Each row is a point. To make a cloud, some directions were put in groups of two or more. Within a group, all points are equally far from the middle, so they leave a hole (a ring in 2 directions, a hollow ball in 3). The other directions are filled evenly. Then the cloud was stretched, turned, moved and blurred a little. How many holes are there, and how many directions does each take, smallest first?
(in the rows, 128 means zero)

Cloud, 21 rows:
[[155 152  68]
 [165 160 155]
 [182 159 177]
 [115 128 120]
 [ 89  92  48]
 [134 122 152]
 [103 117 133]
 [109 161  76]
 [138 163  62]
 [175  68 150]
 [ 95  79  85]
 [139 171 124]
 [103 168  67]
 [ 99 133  56]
 [131 159  61]
 [136 104  75]
 [129  55 127]
 [ 85 113 131]
 [118  58  89]
 [112 120  67]
 [116 150  52]]
Holes: 0

Cloud:
[[147 182 171 181 168 144]
 [197 166 182 102 144 156]
 [100 172 146 133 169 186]
 [154 153 166  71 194 129]
 [149 215 109  95 174 152]
 [ 99 183 161 136 137  80]
 [162 150 217 136 106 116]
 [136 144 188  98  74  99]
 [172 172 146 112 115 188]
 [187 117 129  91 168 163]
 [153 156 228 117 137 161]
 [109 144 201 180 118 132]
 [142 107 178 112 204 154]
 [186  86 119 141 133 194]
 [124 164 181 135 141  71]
 [ 96 129 108 128 171 181]
 [133  84 116 203 102 145]
 [191  62 169 158 110 147]
 [ 84 127 149 164 106 116]
 [145  92 122 104  54 125]
 [ 67 103 141 138 138 116]
 [142  81 169 100 154 185]
 [154 102 122 169 125 204]
 [141 117  60 101 144 135]
 [152 102  63 127 107 112]
 [124 163 203 174 131 114]
 [135 168 168  78 135  71]
 [184  66 115 150  68 132]
 [153 135 134  66 154  90]
 [200 136 129 115  93  85]
 [206 119 173 140 112 114]
 [178 182 112 134  82  99]
 [216  91 136 154 115 151]
 [175 139 143 146  58 155]
 [103 136  87 106 143 167]
 [183 170 130 179 159 145]
 [179 200 129  93 147 168]
 [151 207 114  69 143 158]
 [114 157 229 130 165 171]
 [100 188 198  74 188 135]
 [ 73  90 148 144 135 111]
 [160 202 104  49 123 107]
 [143  93 112  70 135 143]
 [137 113 116  70 122 177]
 [163  67 180 132 124 194]
 [190 165 146 124  62 120]
 [ 74 137 169 139 116 106]
 [211 123 165 128 145 153]]
Holes: 3 (2, 2, 2)

Cloud:
[[122 155 184 158  90 187 117  89]
 [147 126 131  75  88 132  78 100]
 [169 140 135  92  61 120 173 104]
 [120 118 133 198  82 109  13  97]
 [161  93 130 202 124 171 122 112]
 [151 105 159  90 150 131  67  75]
 [157 176 175  91 174 187  79  69]
 [ 89 132 229 121 137 137  64 111]
 [ 40  97 150 196 186 141  91 162]
 [173 111  61 126  98 133 164  58]
 [162 151  98 113 105 112 139 123]
 [113 103 131 140 131 173  66  94]
 [ 90 135 119 176 213 130 109 109]
 [ 96  82 118  89  87  50 134 149]
 [ 99 186 122  88  75 100 116 112]
 [ 95 137 160 229 105 126 167  93]
 [135 111 162  98 153 149  45  99]
 [ 80 105  76  79  84  56 155 108]
 [182 103 161 120  80 116  89 164]
 [166 171  69 136  98 164 124  97]
 [128 176  61  77 101 198 145  54]
 [130 127  98  57  90 187  78 111]
 [113 125 132  99 114 150 127  86]
 [138 124 141 149 203 176  84  91]
 [150 121 103 154 218 196 114  82]
 [159 116 171 137 125 137  51 129]
 [117 159 180 186 108 176 125 159]
 [ 80 146 139 112 111 174 154  48]
 [136  88 107 151  93 118 114 155]
 [205 142 145 158  74 123 124 113]
 [145  87 181 135  63  89 114 156]
 [ 60 135  75 152 115 140 110  57]
 [154 108 160 179  89  40 149 122]
 [186  89 144  87 101 104 127 170]
 [159 157 201 167 141 184  57  43]
 [137 161 136  83  56 125 180 121]
 [154 149 186 126  79  93 113 144]
 [182 162  91 160 108 143 106 121]
 [166 147 134 168  70 108 122 110]
 [112 129 119 144 161 114  49 124]
 [115 152 165 104 123 182 170 137]
 [153 127  77  46  75  95 173 110]
 [168 147 106  58 106  80 137 135]
 [157 169 106 125 155 174 108  47]
 [169 184 128 119 145 131 140  90]
 [128 180 107  54  54 132 152 145]
 [ 58  73 133 151 157  99  38 150]
 [159  97 102 178 135 139  54  89]
 [ 63 123 143 122 155 171  28  92]
 [175 167  97 133  90 117 108 123]
 [ 46 130 103 107 115 189  72  95]
 [ 61 158  99 137 133 172 164  63]
 [104 125 138  92  80 150 163 117]
 [ 81 123 118 177 146 125 200  79]
 [ 73 123 113  63  72 130  90 139]
 [112 165 143 190 117 222 128 149]
 [110 160 187  89 114 125 141 147]
 [125 106 172 170 134 104 142 153]
 [155 123 130  26 137 140 119 156]
 [140 118 145  83  43 157 140 138]
 [ 56 155 107 111 162 218 113  69]
 [160 180 186 198 107 112 157 112]
 [139 104 119 171 188 177 151  92]
 [ 96 124 137 180  64 125 180 106]
 [ 81 115 106 123 124  98 136 157]
 [ 89 122 146 181 139 170  97 186]
 [157 139 125 184 184 142  83 144]
 [155  82  66 142 150 152 125  67]
 [146  85 127 157 133 170  74  95]
 [ 82 191 130 151 160 102  95 104]
 [136 150 166  88 181 167  80  79]
 [157 175 138 178 107 187 140 123]
 [ 49 113 161  87 162 186 102  54]]
Holes: 0

Cloud:
[[121  87 132 118 152 173 109 185 109]
 [136 176 137 109 161 193 130 160  83]
 [120 148  96 217 140  85 126 137 154]
 [155 168 124  85 146 185  99 157 192]
 [ 87 100 110 143 146 107 221 144 128]
 [131 117 135 134 173  97  45 148 131]
 [127 120  61 124 127 192 167 167 136]
 [141 136  90  81 142 166  84 186  91]
 [137 101 129 154 200 166  95 146  96]
 [133  78 194 126 203 160 145  98  78]
 [159 126  72 107 157 149 134 169 165]
 [114 136 162  60 151 140  98 147 113]
 [135 127  91 132 128 208 123 185 101]
 [193 151  97  91 180 168 103 134  83]
 [116 132 182 189 188 179  86  74 107]
 [ 97  86  69  96 173 117 125 178  56]
 [211 136 165 115  46 165 156 172 135]
 [151 124  71  83 119 133 176 240 142]
 [124 165 173 150 162 206 111 148 177]
 [101  58 137 111 121 183 169 136 157]
 [ 83 128 159 161 182  94 141 104 157]
 [148 129 225 140 157 167  95 109 136]
 [176 131 151 145  75 178 128 162  89]
 [140 118  84 118  89 163 146 156 174]
 [208 108 201 153 161 123 121 137 165]
 [103  55 180 161 107 158 113 106  85]
 [126 174 193 127 165 197  76 141 152]
 [124  48  93 151 171  73 178 115 144]
 [174 148 171 158 104 192 145 153 123]
 [131  75 108 175 129  54 184 143 131]
 [165  84 105 156 183 135 163 119 153]
 [146 167 126  69 110 213 139 183 114]
 [ 55  33 145 138 156  62 120 140 153]
 [197 122 105 146 175 135 114 179 138]
 [136  72  88 100 173  51 133 123 115]
 [ 97 111  59 115  99 153 165 131 154]
 [116 138  82 171 175 107 148  99 124]
 [152 139 100 174 202  61 134 108 170]
 [226 109 136 136 150 110 144 171 142]
 [158 119  50 109 181  97 141 140 172]
 [172  65 137 145 112 164 173 164  81]
 [110 104 159  94 138 180  94 175 120]
 [120 135 144 138 170 112  25 135 152]
 [112  88  49  63 138  72 157 168 140]
 [ 59 141  67 134 214 110 119 140 154]
 [127  78 169  78 137 117 158 191  68]
 [134  91 209 111 186 173 136 120 159]
 [112  57 190 113 132 158 172 195  93]
 [179 130 137 187 128 147 180 164 146]
 [133 130 141 127 183 168  62 173 144]
 [121 164 189 148 161 179  88 169 138]
 [122  70 164 108 148 165 190 196  91]
 [121 148 113 198  92 103 177 144 152]
 [168 180 187 182 155 231  88  72 155]
 [116  50  99  92 150  64 152 147 175]
 [166 120  93 116  98 184 133 171 142]
 [ 85  63 147 148 166  71 192 143  86]
 [169 128 157 123  98 154 171 206 135]
 [154  81 120 178 183  90 163 100 174]
 [125  77 127 106 153 161 149 185 140]
 [109 114  68 107 108 120 197 213 150]
 [116  91 119 145 155  83 206 117 128]
 [ 92 135 107 113 155 167  70 146 103]
 [132 109 105 170 109 110 232 167 132]
 [138 138  92  89 164  76 142 184 199]
 [113  95 123  62 175  87 174 124  83]
 [136 129 242 126 135 213  98  81 158]
 [ 89 111 141  79 126 161 124 191  81]
 [168 133  67 118 124  87 225 175 128]
 [101  95 126 118 177  97 178 130  71]
 [126 124 101 140 145 145 156 231 154]
 [177 124 155 160 106 180 158 163 101]
 [137  57 100  40 148 103 115 156  67]
 [204  70 164 148 160  92 150 115 184]
 [141  96 112 143 108 110 196  94 144]
 [156 141 226 124 152 183  84  84 143]
 [113 156 155  73 138 153  98 153 111]
 [135 172 146 181 132 110  89 133 130]
 [168  88 131 144 118 173 224 157  94]
 [ 76  96 124 108 108 137 151 117 188]
 [153 140 104 140 167  96 174  99 162]
 [177 103  91 123 184 157 141 139 139]
 [152 162 147 160 115 166 120 166  85]
 [187 143 137 198  92 170 133 153 165]
 [ 98 129 207 193 121 151 107 121 116]
 [155 122  95 175 203 165 139 114 160]
 [ 99 120 217 149 152 212 119  68 103]
 [ 61  70  85 125  82 141 190 151 141]
 [124 120 185 135 179 153 113  86  98]
 [134 132 121 122 214  75 138  87 132]
 [131 131 118  91  90 198 137 213 123]
 [195 112 147  83 188 139 126 125  84]
 [ 88 123  96 162 155 108  85 148 122]
 [105  85 151  47 158 113 142 168  77]]
Holes: 2 (2, 2)

Cloud, 105 rows:
[[130 105 135 214 133  93 143  75 133]
 [167  55  95 119 101 122 134 188 152]
 [114 148 170  77 112 166 141 175 149]
 [198  91 104 153 103  70 163 163 119]
 [185  53  88 148  73  80 171 108  89]
 [153 135 116 152  38 113 146 151 137]
 [200 170 147 158  86 114 144 109 104]
 [193  69 112 108 115  74 149 168 109]
 [154  93 111 182 104  59 163  83 111]
 [134 138  93 104 153 124 133 131  83]
 [172 188 176  83  72 139 115 161 159]
 [107  92  94 132 148 128 179 147  93]
 [136 174 177 127 124 157  99 168 182]
 [123 104 114 166 154 136  88 167 104]
 [197  91 140 167 106 118 106 127 108]
 [ 73 171 126 104 120 149 148 154 110]
 [156 125  86  17 135  98 111 150 138]
 [180  92 100 113 130  80 191  98 126]
 [159  64 128 178  73 112 128 117 126]
 [183 136 130 153  89 147 210 129 161]
 [147 173 131 126 137 146 139 212 180]
 [134 116 124 112 124 170  93 195 132]
 [148 125 146  78  70 150 165 180 123]
 [137 131 132  92 106  81 196 169 114]
 [ 82 163 196 145 122 131 111 126 140]
 [137  25  58 118 161 117 140  96  99]
 [ 83  48  80 108 119 122 134 137 110]
 [169 130 135 105  50  82 165 112 134]
 [135 134 116  36  77 146  50 170 141]
 [201  71  76  56 112 131  94 171 152]
 [107 132 126  92 112  97  90  88 132]
 [ 69 154 155 112 209 166  59 145 139]
 [145 113 164 107 161 143 100  82 118]
 [135  44  89  99 162 128  50 182 119]
 [184  93  89  59 116 138  54 178 148]
 [190 137 111  38  81 138  79 152 122]
 [ 99  41 108 100 150  83  90 110  72]
 [ 75 175 188 164 161 178  92 121 117]
 [170 106  67  72 112  96 148 180 111]
 [151 139 140 107  54 143 123 137  88]
 [ 64 179 163 139 180 179  83 148 143]
 [132 107 174 122 130 141  53 109  73]
 [202 128  98 122  55 122 224 145 142]
 [127 106 103 157  69 103 156  94 134]
 [158  43 113  47 106 112 138 137 110]
 [140 154 126  83 184 142  32 155 122]
 [154  84  82 186 111 109 162 106  84]
 [130 135  95 130 135  72  97 118 118]
 [ 82 161 146 141 162 108 131  93 141]
 [ 98 154 115 158 182 154 185 163 125]
 [167  79 126  41 120 103  98 188 166]
 [ 88 138 141 195 152  80 142 114 134]
 [143 183 108  89  66 131 161 200 168]
 [157  80 152 135  89 129 138 136 164]
 [136 142 172  95 124 157  70 184 112]
 [169  91 122 181 127 116 171 183 125]
 [172 174 157 146  88 106  95 151 139]
 [138 143 159  90 144  80 110 142 101]
 [ 97 144 146 121 174  88 126 105  98]
 [146 134 163  70 120 157  58 132  87]
 [ 70 107  97  96 200 123  84 102  94]
 [173  87 144 145 123  97 121 153 165]
 [163 126  61  79 123 112 123 154 146]
 [130  79 119  54 113  89 144 157 150]
 [175  99 106  59 106  69 158 131 145]
 [164 145  83 137 127 126 184 178 119]
 [121  47  82 135 130 119  83 164 105]
 [ 70  81 133 121 152 119 122 153 140]
 [180 146 129 178 104 135 140  93 127]
 [197 110 111  16 124 103  99 136 135]
 [121 149 142 106 187 137   7  99  96]
 [184  94 124  58 173  96  83 112 139]
 [142 165  90 135 130 118 146 188 157]
 [183  74 129 122 100  94 206 139 111]
 [147 170 162 140 139 122 146 127 185]
 [119 112  71 108 176  90 125 112 105]
 [ 66 152 145 158 123 159  93 139 147]
 [121 119 110  66 125 155 168 179 134]
 [137 123 118 145 100 158 152 164 180]
 [182 103 106  72 115  85 109 150 174]
 [160 176 139 153 102 134 182  92 148]
 [185 178 148 123  86 153 163 160 104]
 [191  48 109 109 117  77  65  71  72]
 [127  87 111 194  79 105 235 111 123]
 [159 112 155 142 185 102  63 104  94]
 [ 95  70 103 171 106 124 126 123 140]
 [138  21  64  54 132  67 107 158 125]
 [112 161 125 121 124 120 134  85  84]
 [ 91 166 191 170 138 181 138 128 135]
 [144 175 163 112 159 120  77 152 167]
 [178  80 141 146 163  85 106  95  88]
 [185 188 132  74 112 119 146 177 173]
 [126  47 106  97  76 113 158 151 123]
 [130  99  86 129 109 123 146 107 165]
 [106  95 152 122 185 152  86 164 107]
 [123 119  67 119  93  93 150 150 141]
 [ 93  81 136 161 119 137  76 135  89]
 [142 103  63  97 133  73 122 141 142]
 [156 136  88  65 159 142  83 128 115]
 [183 108 135 115  95 114 108 195 154]
 [130  48 104 165 137 124 158 117 158]
 [ 89  24  83 143 193 128  87 133 118]
 [125 163 126 144 136 103 199 144 189]
 [140 162 110 160 172 135 138 150 166]
 [ 99  40  97 134 153  87  86 148 119]]
Holes: 1 (8)

Cloud:
[[ 49 173 154 139  82 150 150  87 133]
 [ 58 203 183  85  41 142 134 129 123]
 [171  91 164 151 127  97  64  97 145]
 [153 119 152 124 150  84 101 152  67]
 [144 184 125  86  51 137 236 130 110]
 [161 227  94  98  67 186 155 115 133]
 [ 68 147  95  76 112 113 110 133 144]
 [ 93  75 183 153 178 104  91 111 105]
 [ 77 131 130 112  80  89  59 156 136]
 [135 153 181 139 162  84 145  74 194]
 [186 119 159 138  83 145 148  88 182]
 [104 135 189 114 142 110 142 156 129]
 [ 49 188 156 125  53 129  78  75 143]
 [126 196 145  99  98 104 136  33 111]
 [116 134 105 135  63 111  90 135 162]
 [143 152 170  99  95 143 171  83 205]
 [ 28 120 150 143 164 104  97 150  76]
 [134 161  87  73  98 202 122 191  71]
 [175 143 121 159 112 189 159 119 130]
 [119 184 123  98 107 225 126 181  88]
 [107 159 137  86 144  77 143 140  59]
 [ 83 198  99 120 153  96 105 104 154]
 [103 210 139 125  84 130  95 182  76]
 [ 95 210 150  66  19 134 186 120 140]
 [175 178 123 145 189 115 109  92 159]
 [176 178 157 120 106 180 124 120 155]
 [151 126 122  79 133 153 111  76 131]
 [113 109 124 126 187 122 147 108  61]
 [ 80 205 153  57  56  96 138 133  94]
 [126 174 161 101 132 123 153  54 179]
 [181 105  86 108 116 132 110 169  89]
 [121 162 140 113 103 173  37  85 168]
 [ 79 184 132  94  48 125 148  74 174]
 [113 123 133 145 144 122 227 131 187]
 [152 135 166 139 205 149  94 180 105]
 [ 93 151 133 143 101 138 224 155 159]
 [139 157  86 165 152 143 155 145 145]
 [161 127 170 144 157 125  77 182  96]
 [ 67 205 155 152  24 123 140 100 123]
 [ 58 122 144 144 135 137  40 147 122]
 [167 152 115 110 149 143  84  86 155]
 [ 53 140 137  82  55 150  57 148 122]
 [176 153 111 145 170 195 175 149 155]
 [173 154 140 134 143 187 177 153 109]
 [148 138 141  86  80 130  98  58 121]
 [ 87 221  82  86  75 201 214 171 102]
 [147 161  84 114 159 159 106 108 134]
 [112 239 112  89 103 178 129 159  92]
 [145 160  97 157 104 181 177 160 150]
 [149 147 141 206 129 136 127 152 141]
 [110 170 143 153 121 173 125 149 181]
 [106 151 151  75 167 111 121 128  74]
 [163 115 176 140 142 146 157 166 119]
 [150 107 140  97 113 102 107  88 135]
 [127 176 100 139  94 138 182 213 122]
 [158 172 145 116 110 146 204 100 135]
 [ 68 194 137 153 155 127 159 128 156]
 [177 198 138  98  37 184 128 138 129]
 [ 64 131 155 124  70 103 118 106  38]
 [189 192 110  89  84 188 195 134 106]
 [ 97 201 115 137  47 175 155 125 130]
 [ 33 190 127  98 107 136  53 116  70]
 [ 84 157 114  71 165 101 184 171  95]
 [155 154 100 148 149 149 122 122 154]
 [124  73 151 102 137 130 116 126 119]
 [ 47 137 141 143 131  70 125 174  46]
 [181 166 116 107 121 167 167 174  92]
 [ 83 196 163 153  39 143 130 161 120]
 [152  97 142  94 112 123  99 111 114]
 [161 134 122  92 178  82  93 114 101]
 [ 80 105 134  98 184 115 147 150  86]
 [ 61 170 135 100  55 136  31 121  97]
 [ 78 129 114  90 148 103 175 174  76]
 [ 70 121 110 151 111 119  96 169  83]
 [117 151 143 165 149  99 215 100 119]
 [154 157 150 148 145 133 108  66 113]
 [145 174 152 128 157 111 208 123 128]
 [187 148 128 107  90 184 160 174 115]
 [ 85 122 145 149  84  86  54 132 172]
 [ 82 193 114 105  76 109 104 190  62]
 [ 80 165 100 127  64 165 121 115 118]
 [ 29 167 116 101 138 115 124 141  44]
 [ 93 148 136 120 158  53 127  84  98]
 [170 149 121  83 157 172 218 155 130]
 [175 159  96 125 136 167 138 107 158]
 [150 121  83 108 173 164 134 225 103]
 [125 120 170  89  93 113 127 150 106]]
Holes: 2 (2, 2)
